Each row is a point. The window is the flat piece filled in between its corners: a triangle in 3 columns, a solid with four corners in 4, and so on. A path goes straight from each point to the next, and from the last back to the first. List the points from which the path goes on through the window.
In the rows, zero is written as 128.

Window (3 x 3):
[[124 166 120]
 [109  55 125]
 [179 141 167]]
Path:
(1): [139 197 194]
(2): [149 145 200]
(3): [142 126 105]
(4): [163 130  93]
(5): [102  68 153]
(6): [ 97 110 138]
(7): [119 108  81]
(8): [133  45  96]
(9): [105  52 184]
(10): [132 168 196]
(11): [166 105  98]
(12): [162 172 127]
(13): [104 162 163]
(14): [ 96 155 153]
(15): [121 109 105]
(16): [180 153  96]
Through the window after points: 2, 4, 10

Window (6 x 6):
[[ 93 117 115 169 101 193]
 [140 127 148 132 114  85]
 [137 118 124  88 112  96]
 [131 121 173  91 143 111]
 [154 130 161 109 102 140]
 [101 245 105 134  63 121]]
Path:
(1): [ 76 131 177 148  84 124]
(2): [107 119 146 164  47  85]
(3): [142 153 130 112 116 118]
(4): [141 161 133 130 109 154]
(5): [112 126 159 105  68 107]
(6): [102  89 118  80  67 130]
(7): [161 249 159 180 132  92]
(8): [168 133 104 127 140  99]
(9): [ 69 200 154 129  56 117]
(10): [ 87 114 138 117  65 157]
(11): [181 163 123 135 142 105]
(12): [172 166 129  85 147 119]
Through the window after points: 4, 6

Window (8 x 8):
[[233 115 128 126 136 118 139  61]
 [ 85 169 163 129  97 120  65 145]
 [153 111 117 125 170  82  97  90]
 [128 198 158 183 198 152 130 141]
 [105 146 144 145 125 101 204 133]
 [107  91 187  73 138 149 172 171]
 [207  79 163 174  98 184  89 157]
 [169  64 113  19 134 132 123 192]]
Path:
(1): [148 137 133 148 148 143 126 101]
(2): [164 151 152 144 129 103 125 150]
(3): [179 105 163 115 166  78 132 157]
(4): [143  96 111  96 130 177 155 127]
(5): [100 104 159 127 157 229 114 150]
(6): [144 180 160  99  54  18  97 152]
(7): [176 101 174 114 133  97 127 164]
(8): [126 110 137 130 137 158 111 141]
Through the window after points: none

Window (9 x 9):
[[132 118 140 189  66 172 105 245  91]
 [165 157 157 156 100 145 105  94 155]
 [118 133 159 176 136 169 145 153 165]
 [ 55  97 104  92 113 133  92 118 151]
 [ 73 129 123 146 148 157 219  38  18]
 [104 144  83  86 193 159 170 105  49]
 [119 198 144 179  60 131 161 128 174]
 [124 125 184 167 105 104  98 244 112]
 [138 115 102 171 119 107 144 122 154]]
Path:
(1): [158 117 150 150  98 152 132 176 135]
(2): [ 95 169 122 169 113 125 100 152 131]
(3): [123 170  81 214 150 130  99 146 124]
(4): [146 150 182 143  76 145 164 127 145]
(5): [120 152 149 120  95 138 157 171 144]
(6): [ 62 117 110 196 102 115  59  97 140]
(7): [123 150 112 200 118 137 134 154  96]
(8): [121 116 164 123  53 158 141 170 155]
(9): [106 125 130 137  87 157 163 104 137]
(10): [137 187 125 213 210 125 116 106 103]
(11): [ 90 144 132 196 124 174  84 124  77]
(12): [119 131 149  83 112 119 227 150 134]
(13): [ 74  99 115  74 119 154 162 135 137]
(14): [100 142 111 183 131 125  75 105  93]
(15): [107 184 144 212 126 119  89 103  96]
(16): [114  97 119  81  79 144 195 187 141]
Through the window after points: 5, 7, 13

Window (12 x 12):
[[ 70 161 145  96 107  68  77 121  81 158  70 132]
 [144  69 111  72 151 158  81 118 112 116  85 172]
 [ 92 158 122  87 112 109  69 157 157 171  94  87]
 [ 91 132 162 131 116 102  61 170  95 176 169 115]
 [157 154 192 192 189 150 130  85 154  85 179 155]
 [160  82  86  90 167  90 137 105 102 148  97 128]
 [143 119 208 215 173 154 182 148 133  92 125 146]
 [159  64 186 228 180 187 158  51 127  80 133 110]
 [139  97  72  75 153 134  98 129  83  60 108 107]
 [193 125  61 102 156 150  53 136  73 123  73 127]
 [189  82 140  90 105  94  97 114 109 100  87 118]
 [121 181 169 171  96 187 145 123 118 145 185 139]]
Path:
(1): [ 78 128  83 152  66  93  89 160  86 120 114 178]
(2): [142 111 121 143 160 137 105 128 135 103 125 153]
(3): [187 107 174 125 139 192 139  83  75 142 128  73]
(4): [ 78 119 220 123 148 140 105 121  26 132 117  49]
(5): [164 146  92 153 136 101 106 121 183 122 113 208]
(6): [155 129 101 205 127 123 157 120 151  93 155 142]
(7): [139 109 169 112 169 152 104 113  85 109 116 139]
(8): [150 127 202 130 187 141 113 125 118 144 128  96]
Through the window after points: 4, 8

Window (14 x 14):
[[ 91 155  66 157 162  94  93 100  69  80 103 158 162  73]
 [151  88 213  96 137 160  93 157 130 148 121  56 121 126]
 [ 78 133  81 139 121 136 144 100 164  91 113 160 123 139]
 [ 81 107 161 163 115 118 126 108 196 142 179 169 135  93]
 [140  88 152 156  57 157 103  90 180 149 121 187 130 109]
 [171 132 148 105 130 168  97 207  71 184 190  96  87 162]
 [138  83 160 157 121 157 137 152 180 161 131 159  49  85]
 [135 202  67 158 118 129 141 110  80 131 157  81 109  92]
 [ 98 172 116 129  72  96 122 144 127  86 128 159 104  82]
 [119 161 122 191 117 104 145 123  43 110 143 110  99 149]
 [132 146 133 115 123 126 170  82 129  95 157 194 105  85]
 [157 149 202 111 134 170 148 210  80 249 127  81 104 152]
 [ 92 189  91 116 111  93 102  79  65 141 143 137  52 116]
 [177  46 150  62 135  66 113 176 126 172 116  75 146 122]]
Path:
(1): [107 130 136 131 103 139 128 119 103 130 150 140 105  96]
(2): [ 80 126 105 113  71 114 140 127 105 126 146 134  86  86]
(3): [145 161 127 168 161 123 119 120 150 120 129 163 137 146]
(4): [161 188 101 203  98  88 137  79 173  84 130 138 122 186]
(5): [ 83 126 110 109 120 137 127 130 118 125 128 147 105 102]
(6): [ 94 111 102 127  97 131 140 124 111 142 147 136 119  92]
(7): [174 164 158 150 163 110 115 151 145 123 118 140  87 164]
(8): [139 211 128 160 155 125 140 141 162 155 104 152  85 159]
Through the window after points: 4

Window (14 x 14):
[[140  59 165 185 135  77 181 119 129  96 181 124 123 167]
 [221 146 160 154  48 134 208  58 121 105 122 124  49  75]
 [160 138 153 117 139 149 186 188 165 129 122 164  86 107]
 [140 102 142  72  74 122 150 181  54  35 158  86  81 178]
 [130 168  57 144 131  58 168 192  83  84 130 150 157 158]
 [120 139 124 150  89 121 160 151 126 134 163 121 172  34]
 [182 156 120 152 160 112 131  70 129  89 130 147 173  28]
 [ 41 150  82 117 177  51 192 138  95  96 125 116 169 118]
 [ 90 153 180 162  96  43 120 146 197 112 112 170 133  82]
 [140 115 117  96 103  46  91  93  80 144 107 205 148 116]
 [113  86  41 161 152  76 100 147  94 108 137 144 142  49]
 [100 155 135  69  64 163 141  89 134  93 198 137  62 148]
 [ 86 127 155 171 119 176  63  90  75 170 145 178  71 117]
 [153 164  85 138 173  35 121  91  99 132 178  89 163  20]]
Path:
(1): [151 132 166 117 121  78 166 111  74  84 174 122 104  58]
(2): [105 135 142 108 182 129 119 115  90  98 183 204  62  99]
(3): [134 116 105 160  70  98 142 135 138 125 120 101 149 105]
(4): [186 163 135 122  89 137 180  96 153 117 108  98  98 111]
(5): [160 104 152 171  69  89 173  83  63  91 175 190  58  56]
(6): [124 128 127 127 124  78 139 140  82 108 169 154 129  91]
(7): [115 138 106 123 131 110 115 131 145  88 127  90 141 112]
(8): [140 133 123 117 120 103 131 133 154 121 130 117 123 132]
(9): [113 153 149 144 112  89 162 109 109  98 160 160 129  77]
(10): [139 133 129 133 122  81 184 117 104  72 139 143 117  68]
(11): [177 165  79 137 109 102 134 116 144 144 137  94 156 141]
(12): [106 102  87 147 110 121 110 120 140 186 146  77 132 101]
(13): [147 168 135 142 149  40 137  98  65  42 159 189 133  52]
(14): [119 111 128 144 172 119 146 147  96  76 177 222  81  41]
(15): [113 151 123 133  81  52 125  97 143 158 102 108 175 142]
(16): [151 152  93 159 110 104 135 104 148 136 120 130 125  94]
Through the window after points: 2, 4, 16
